Every row gives one point. The points of each table are mixes of a few directions, plus a little noise. Count the directions of each table, and those that both share. Where both have some left over, give the other angles between the two spaces (their principal angles), to ten degrees, smallest first.
(in the rows, 128 means zero)

First (4 x 3):
[[204 132 143]
 [157 130 134]
 [114 126 126]
 [ 37 124 109]]
Second (6 x 3):
[[114 108 164]
 [ 96  86 208]
 [133 135 115]
 [120 117 147]
 [161 172  45]
 [144 149  88]]
Directions: first 1, second 1, shared 0; angles 80

First:
[[108 166 125 147 147  83]
 [139 151  86 145 122 157]
 [ 79 159 118 139 130  95]
 [176 130 128 117 164 128]
 [143 124 128 119 139 133]
 [106 143 115 112 147 117]
 [156  57 182 120  85 160]
 [ 84 146 123 155 101 112]
 [159  77 147  97 120 166]]
Second:
[[142 136 123 128 121 120]
 [133 110 130 125 108  85]
 [133 156 106 136 147 156]
 [125 121 152 120 125 146]
 [131 128 107 135 123  97]
 [ 77 122 177 118 177 249]
 [122 115 107 134 123  81]
 [161 137 122 126 101  92]]
Directions: first 4, second 3, shared 1; angles 50, 60

First, 8 rows:
[[151 120 131 109 161 151 132 152]
 [ 90 140 127 154  64 126 124  96]
 [159 118 129 107 185 121 131 154]
 [ 55 151 124 180   7 112 118  63]
 [134 126 127 124 141 123 129 132]
 [129 127 131 125 121 151 129 133]
 [161 117 131 103 179 147 133 160]
 [142 124 124 122 167  93 129 134]]
Second (10 x 8):
[[ 99 137 130 145  68 155 125 108]
 [181 110 135  87 202 173 136 181]
 [106 136 120 150 112  66 123  98]
 [107 136 123 146 104  92 124 104]
 [ 95 139 124 153  79 105 123  96]
 [104 136 126 145  91 117 125 106]
 [145 121 140 106 121 226 134 160]
 [172 114 131  96 197 146 134 168]
 [123 130 126 133 124 117 127 121]
 [149 122 123 118 182  82 129 138]]
Directions: first 2, second 2, shared 2

First (8 x 11):
[[144 158 129 146 169 110 106 147 148 131 176]
 [116 103 126 114  95 142 146 112 111 125  88]
 [120 114 128 121 108 137 138 118 119 126 104]
 [121 115 127 121 111 136 137 120 120 126 107]
 [167 203 132 172 227  83  75 176 179 138 249]
 [112  96 126 110  87 146 150 109 106 124  78]
 [114 102 127 112  93 143 147 111 111 125  85]
 [131 133 128 131 134 126 124 131 132 128 136]]
Second (10 x 11):
[[100  98  61 113 191  75 138 183 142 130 140]
 [144 128 113 133 117 148 114 118 125 155 107]
 [129 140 182 130  93 144 129  98 122 103 135]
 [119 143 149 126 124 132 168 127 120  96 134]
 [137 119 169 124  59 168 113  76 109 133  89]
 [155 163 125 146 137 151 130 126 128 142 134]
 [116  90  38 117 192  79 104 183 147 167 129]
 [126 139 146 130 126 129 144 126 127 111 138]
 [120 115 110 128 169  81  88 157 154 135 168]
 [138 146 184 131  73 170 149  85 109 108 109]]
Directions: first 1, second 4, shared 1

First (8 x 14):
[[108 165 164 124 127 114 103 109 118 145  73 139 124 121]
 [120 133  74 131 152 226 131 155 112  85 202 113 138  95]
 [118 139 104 129 142 183 124 140 116 107 159 121 133 107]
 [140 107 112 130 126 127 142 137 135 122 152 123 129 134]
 [143 109 159 127 109  52 135 112 145 157  88 136 121 159]
 [119 141 103 129 142 185 124 140 116 106 160 121 133 106]
 [172  61 151 129  94   7 163 118 167 165 107 134 120 188]
 [105 169 157 126 131 129 102 112 115 139  81 136 126 115]]
Second:
[[151 135 147 151 140 165 147 196 125 117 159  93  98 132]
 [122 122 142 126 139 119 116 139 107 134  94 135 113 166]
 [120 132 108  81 114  90 132  14 176 131 104 150 147  75]
 [126 130 148 108 133 104 124 104 130 135  80 136 108 143]
 [118 132 136  94 127  85 122  47 154 143  75 146 125 116]
 [119 100 100 168 162 185 120 203  88 119 180 113 124 173]
 [133 124 110 146 136 160 139 148 138 121 179 109 132 106]
 [148 132 121 129  95 159 139 210  83  90 156 133 146 143]
 [113 143 140 149 108  87 116  92 150 163 124 138 160  96]]
Directions: first 2, second 5, shared 1; angles 90

First, 8 rows:
[[ 81 164  90 132 154 147 115 122 136 114  81 128 120 120 159 128 103 129]
 [141 103 166 130 108 101 109 152 130 116 138 126 129 124 103 118 106 175]
 [102 121 123  81 136  84  80 122 131  91 144 178 112 112 105 146  53 102]
 [131 127 122 127 128 128 140 153 148  87 106  97 107 119 120  86 118 188]
 [161 148 128 155 114 126 176 115 124 154 134 121 153 146 135  99 171 117]
 [144 144 178 182 101 143 121 127 108 170 113 131 169 120 148 157 144 183]
 [132  87 102 101 145 130 148 129 129 151 169 106 111 168 111 115 172  40]
 [133 130 115 116 138 164 135 103 118 141 139 135 125 116 143 175 157  89]]
Second, 9 rows:
[[ 86 100  65  97 125 155 134 160 133 114 116   9   7 132 130 116 129 169]
 [181 152 164 158 121 150 163 104 130 128 130 155 183 114 135 136 166 141]
 [108 137 144 129 118  76  96 134 103 159 125 169 155 154 120 145  92  96]
 [123 128 124 131 123 130 128 130 126 133 127 108 112 131 130 129 128 136]
 [126 126 133 136 136 134 119 117 141 124 136 135 134 122 132 120 123 124]
 [147 125 141 158 121 151 137 100 148 136 157 108 125 113 140 111 145 143]
 [137  82  89  79 132 125 144 142 137 104 164 143 105 106 111  92 144 105]
 [ 83 145 143 134 165 113  72 127 140 114  97 173 162 140 131 142  73 101]
 [161 159 149 130 110 118 159 139  95 139  99 151 169 140 122 161 152 136]]
Directions: first 6, second 5, shared 2; angles 30, 60, 90
